Each point is reached from the start by the listed moves, each made once or not at all, plus a little noise. Say if it took an odd or an even number of moves. Then give how often each move was made.
In the rows, zero is written as 128.

Moves:
(1): [ 97 181 167 155]
(2): [ 76  90 117 144]
(3): [101 141 122 124]
Start: [114 143 138 134]
Points:
[ 62 103 127 152] -> odd (0, 1, 0)
[ 53 210 171 157] -> even (1, 0, 1)
[ 82 196 175 161] -> odd (1, 0, 0)

Moves:
(1): [143 141 122 116 134 132 172 116 105 143]
(2): [123 137 140 161 141 136 108 142 121 173]
(3): [106 112 150 131 148 128 126  97 124 123]
(4): [139 107 131 129 145 114 132 121 134 135]
(5): [106 159 143  94 149 103 133 135 146 157]
(6): [109  99 125 132 131 170 148 133 116 150]
(7): [150 120 135 121 116 122 135 158 109 117]
(8): [125 121 129 128 181 149 109 132 120 108]
Start: [133 121 134 136 149 132 130 153 130 111]
Points:
[134 117 164 123 197 142 189 190  93 218] -> even (1, 1, 0, 1, 1, 1, 1, 0)
[106 161 161 135 182 114 115 174 140 185] -> even (0, 1, 0, 0, 1, 0, 0, 0)
[135  77 129 130 229 184 179 144  93 135] -> even (1, 0, 0, 1, 0, 1, 0, 1)
[131  62 172 159 249 187 163 156  62 165] -> odd (1, 1, 1, 1, 0, 1, 1, 1)

Moves:
(1): [154 122 142 122 140 121 152 119 164 147 118 163 153]
(2): [146 125 118 133 118 125 135  90 115 146 134 118 104]
(3): [ 78 159 142 140 148 148 115 137 176 103 136 156 136]
(4): [107 117 141 138 125  92 140 122 119 127 123 104 136]
(5): [143 145 123 144 144 105 100 167 135 132 128 136  46]
(6): [137 144 157 100 133 126 121 151 112 119 161 137 166]
(7): [171 122 139 122 120 140 130  90 154 142 106 122 124]
(8): [134 129 109 110 143 112 118 133 126 108 118 156 108]
(9): [120 138 133 135 128 148 117 157 133  91 138 163 106]
(10): [116 146 141 123 132 130 131 143 119 127 126 145 139]
(11): [131 128 147 109 138 148 130 131 159 139 121 158 115]
Start: [139 127 150 120 139 163 114  84 125  85  93 131 135]
Points:
[181 151 189 114 190 128 109  47 246 105  51 221  34] -> even (1, 1, 1, 1, 1, 0, 1, 1, 0, 0, 1)
[230 155 225  86 174 182  95 131 218  88  99 241  75] -> even (1, 0, 0, 0, 1, 1, 1, 0, 1, 0, 1)
[141 118 203 113 156 159 139  99 185  77  81 208 130] -> even (1, 0, 0, 1, 0, 0, 0, 0, 1, 0, 1)
[131 159 178  94 178 221  83  95 232  30  75 249  84] -> odd (0, 0, 1, 0, 0, 0, 1, 1, 1, 0, 1)

Moves:
(1): [109 165 127 101 100 150 120 173  97 135 119 139 129 118 135]
(2): [135 152 104 122 123 146 101 151 131 135 117 127 142 123 147]
(3): [132 117 123 126 115 113 139 143 101 123 127 113  87 144 126]
(4): [113 142 136 156 130 120 130 142 153 130 118 124 142 130 135]
(5): [141 113 139 130 147  91 150 133 117 129 155 121 139 165 140]
(6): [121 120 111 126 149 100 150 131 160 128 142 125 161 123 105]
(7): [121 134 107 114 116 137 146 124 111 144 116 133 120 137 140]
(8): [110 115 135 175 135 113 123 154 162 139 135 144 125 138 134]
(9): [153 134 144 110 131 131 133 114 116 153 126 109 107 116 127]
(10): [146 115 143 143 102 129 112 155 135 131 105 126 149 103 127]
(11): [173 140 126 123 146 135 141 125 116 116 101 123 135 124 107]
(12): [139 133 129 137 133 101 153  88  86 137 170 116 114 128 137]
(13): [ 92 142 109 129 120 101 186 138 106 103 144 174 137 121 182]
(14): [129 140 119 129 102 114 139 126 135 120 149 134 143 149 133]
Start: [131 141 146 132 109 135 137 119 131 140 109 129 112 137  90]
Points:
[151 171 143 175  60  31 249 200  35 116 163 168 114 173 160] -> odd (1, 0, 1, 0, 1, 0, 0, 1, 0, 1, 1, 1, 1, 1)
[159 157 128 211  97  61 205 137 164 161 121 131 176 142  85] -> even (0, 0, 0, 1, 0, 1, 1, 1, 0, 1, 1, 1, 0, 1)
[131 150 151 159  90  24 241 162 159 138 156 146 192 147 146] -> odd (0, 0, 0, 1, 1, 1, 0, 0, 1, 1, 0, 0, 1, 1)

Moves:
(1): [134 119 144 125 121 160 129 138 128 116 130 126 122 126 141 117 108 134
 129 131 126 138]
(2): [132 119 134 110 117 132 113 120 125 114 125 133 114 132 132 139 141 124
 142 142 121 140]
(3): [119 122 130 134 120 131 128 129 133 130 134 125 118 130 121 130 138 127
 132 117 122 123]
(4): [137 136 123 114 117 117 115 121 131 122 126 139 121 120 116 119 117 110
 130 137 135 116]
(5): [124 136 122 144 120 123 126 135 135 124 132 122 109 127 120 136 126 155
 124 136 102 120]
(6): [126 131 139 127 137 133 127 127 136 136 152 109 134 109 134 120 128 139
 129 122 118 114]
(7): [130 127 115 143 105 134 113 112 135 137 132 128 131 107 141 125 142 136
 132 120 114 116]
(8): [129 135 125 139 130 129 125 132 128 121 126 114 136 124 123 131 113 124
 133 115 141 127]
(9): [112 132 121 137 118 124 130 127 106 146 135 122 134 121 102 130 123 129
 115 140 125 132]
(10): [142 104 144 116 117  95 131 133 133 132  93 125 128 128 120 129 116 121
 128 143 129 139]
(11): [131 133 123 137 126 133 146 127 140 129 119 120 126 124 108 128 135 145
 130 161 135 129]
(12): [124 118 135 123 123 144 104 134 136 130 145 125 129 141 133 119 124 106
 126 132 149 136]
(13): [133 119 117 152 116 139 118 100 130 119 139 129 132 120 123 124 126 121
 151 133 125 114]
(14): [139 120 123 129 121 129 124 131 118 117 142 131 132 123 131 126 129 138
 122 125 127 120]
(15): [124 126 126 118 119 121 123 108 137 129 126 140 121 134 128 128 129 131
 134 130 133 138]
(16): [119 124 114 138 138 131 121 117 132 106 132 104 133 128 134 113 131 131
 124 107 107 140]
(17): [152 145 164 149 127 142 148 144 126 123 135 103 143 145 136 130 124 133
 117 110 122 133]
(18): [125 125 143 134 110 109 143 141 137 102 127 133 133 112 129 136 127 123
 122 159 104 113]
(19): [131 123 131 136 113 106 149 127 117 120 117 123 111 108 139 119 114 139
 126 162 125 107]
(20): [136 132 124 141 124 127 144 124 130 122 135 128 120 121 129 148 129 140
 106 131 108 122]
Start: [125 139 148 105 130 123 131 138 123 122 145 149 130 141 116  95  87 114
 129 131 137 116]
Points:
[172 107 200 147  46 135 167 132 156 110 129 109 100 127 132  86  62 149
 109 192 123 115] -> even (1, 0, 1, 0, 0, 0, 1, 0, 0, 1, 1, 1, 0, 0, 1, 0, 1, 0, 1, 1)
[153 120 156 147  35 118 128  95 158  70 184 128 102  57 118  90  85 119
 137 249  91  43] -> even (0, 1, 0, 1, 0, 1, 1, 0, 0, 0, 1, 1, 1, 0, 0, 0, 0, 1, 1, 1)
[145 169 145 151  92  98 182 112 121 102 145 102 114 121  82  84  67 148
  84 184 102 111] -> even (0, 0, 0, 1, 0, 0, 0, 0, 1, 0, 1, 0, 0, 0, 1, 1, 1, 0, 1, 1)
[116 125 163 108  92 111 109 146 153  94 197 137 119 118 119  91  79 135
 113 170 101  91] -> even (0, 0, 0, 0, 1, 1, 0, 0, 0, 0, 0, 1, 0, 1, 1, 0, 0, 1, 0, 0)
[135 107 149 132  59 180  87 137 144  88 193 136  73 126 143 114 105 155
 114 144  86 110] -> even (1, 1, 1, 0, 1, 0, 1, 0, 0, 0, 0, 1, 0, 1, 0, 0, 0, 0, 0, 1)
[140 136 206 171  22 139 132 123 138  57 208  97  85  96 102 104  41 128
 127 206  75  70] -> odd (1, 1, 1, 1, 1, 1, 0, 1, 1, 0, 0, 1, 1, 0, 1, 0, 1, 1, 1, 1)

Moves:
(1): [135 129 118 124 136 128 145 109 135 129 139 125 141 131 115 126 134 134
 126 114 129 109 134 129 121]
(2): [118 137 105 124 123 169 160 124 110 102 144 133 160 124 122 143 148 135
 103 104 147 105 145 150 138]
(3): [130 145 123 115 139 120 116 126 113 126 137 137 133 132 134 131  98 126
 142 114 127 153 110 121 102]
(4): [115 118 151 125 136 144 147 130 119 136 114 149 121 138 149 129 120 123
 130 127 146 126 115 120 123]
(5): [141 127 131 118 127 135 127 105 127 130 101 117 114 118 128 130 124 131
 116 101 117 125 130 125 120]
(6): [108 148 120 132 138 134 119 131 137 126 134 127 116 119 134 119 136 133
 117 133 118 110 102 122 126]
(7): [115 138 125 139 115 148 136 108 135 105 136 110 149 127 127 127 150 128
 140 101 113 140 139 143 137]
(8): [134 127 116 129 132 146 128 137 110 128 117 111 131 136 121 126 136 133
 128 119 138  99 146 120 116]
(9): [122 109 132 121 121 115 109 107 109 126 130 134 134 116 128 137 118 119
 130 139 126 104 105 117 123]
(10): [148 123 117 127 119 113 135 122 130 114 110 118 118 142 120 143 128 110
 150 147 116 139 128 140 127]
(11): [121 131 130 176 115 126 130 143 129 122 156 103 131 136 135 151 152 172
 135 114 131 157 170 138 143]
(12): [135 137 102 150 110 122 150 148 137 125 102 108 145 134 126 120 113 128
 115 140 122 122 147 122 103]
(13): [ 93 113 154 141 138 115 136 111 107 141 154  96 144 143 124 122 146 136
 118  88 129 130 104 146 144]
(14): [102 123 124 111 152 124 141 139 113 134 128 109 130 103 148 126 125 132
 137 127 119 135 124 139 133]
(15): [128 130 152 121 119 153 114 127 138 133 133 118 138 128 131 138 109 128
 124 142 130 136 108 125 135]
(16): [126 118 118 119 149 144 111 129 113 158 121 141 121 117 108 128 130 104
 115 126 128 107 118 113 110]
(17): [127 124 132 118 132 142 128 133 116 128 144 120 133 134 134 131 130 125
 120 122 127 121 120 130 116]
(18): [125 126 125 121 126 127 126 143 141 132 150 149 133 132 129 133 110 137
 127 128 119 127 121 117 153]
(19): [110 155 154 112 114 135 125 117 131 125 147 134 141 126 134 145 138 153
 147  89 112 151 124 142 137]
(20): [140 115 119 138 135 115 117 135 136 138 108 127 131 121 131 131 131 132
 125 119 128 134 134 139 125]
(21): [119 104 144 128 109 129  98 118 143 137 119 121 110 116 143 126  86 141
 140 143 124 151 137 156 140]
(22): [151 133 105 112 132 116 122  98 105 134 119 145 124 147 133 121 144 151
 119 144 131 100 124 108 114]
(23): [101 144 157 115 130 123  98 131 143 134 115 136 137 133 146 151 113 105
 123 130 121 154 121 124 131]
(24): [136 146 127 138 118 122 123 120 120 150 125 132 117 141 156 117 119 108
 142 137 134 117 137 123 145]
Start: [118 165 126  87 141 105 101 147 116 129 105 163 121 137 145 140 110 134
 155 129 131 139 117 131 143]
Points:
[ 59 125 165  77 142 146  22  72  72 208 126 167 130 152 209 134  75 138
 139 116 122  80  16 125 167] -> odd (0, 0, 0, 1, 0, 1, 1, 0, 1, 0, 0, 0, 1, 0, 1, 1, 1, 1, 0, 1, 1, 1, 0, 1)
[118 194 162  27 101 135  64  78 147 138  58 153 170 174 210 205  13 166
 186  72  72 208  85 150 104] -> odd (1, 0, 1, 1, 1, 0, 1, 0, 0, 1, 0, 1, 0, 0, 1, 0, 1, 1, 1, 1, 1, 1, 1, 0)
[ 78 131 113  78 167 118 100  74  55 166  33  97 140 127 172 147 120 125
 127 101  91  83  30 127  99] -> odd (0, 0, 0, 1, 1, 1, 1, 0, 1, 1, 0, 1, 1, 1, 1, 1, 0, 0, 0, 1, 0, 1, 0, 0)
[129 193  97  46 139 145  39  78 104 166 135 168 119 168 174 142  44 123
 179 147  91 116  60 118 132] -> even (1, 0, 1, 0, 0, 1, 1, 0, 0, 1, 0, 0, 0, 0, 1, 1, 1, 1, 0, 0, 1, 1, 0, 1)
[120 198 146  93 123 101  61  88 121 119 122 123 140 125 155 212  98 191
 186  59  85 175  82 151 123] -> even (1, 0, 1, 0, 1, 1, 0, 0, 1, 1, 1, 0, 0, 0, 1, 0, 0, 0, 1, 1, 0, 0, 0, 0)
[ 34 127 216  77 106 138  40 102 110 166  75 108 179 149 186 205  59 102
 171  80  88 194  54 183 127] -> odd (0, 0, 0, 1, 0, 0, 1, 0, 1, 1, 0, 1, 1, 0, 1, 1, 1, 0, 1, 1, 1, 0, 1, 0)
[ 41 168 205 108 106 121  47  77 121 148 113  85 133 143 159 212 127 164
 186  17  71 244 138 201 182] -> odd (0, 0, 0, 0, 1, 0, 1, 0, 0, 1, 1, 0, 1, 0, 0, 1, 0, 0, 1, 0, 1, 0, 1, 0)
[ 32 154 188 111 121 169 144 107  79 127 200 119 177 161 180 192 140 231
 153   7 153 166 143 215 181] -> even (1, 1, 0, 1, 0, 0, 0, 0, 0, 0, 1, 0, 1, 0, 0, 0, 1, 0, 1, 0, 1, 0, 0, 0)
[ 62 177 115  99 140  96  32 132 107 139 134 100 142 134 230 195  56 148
 218  97  79 170 123 168 161] -> odd (1, 0, 1, 0, 0, 1, 1, 1, 1, 1, 1, 0, 0, 1, 0, 0, 1, 1, 0, 1, 1, 0, 1, 1)
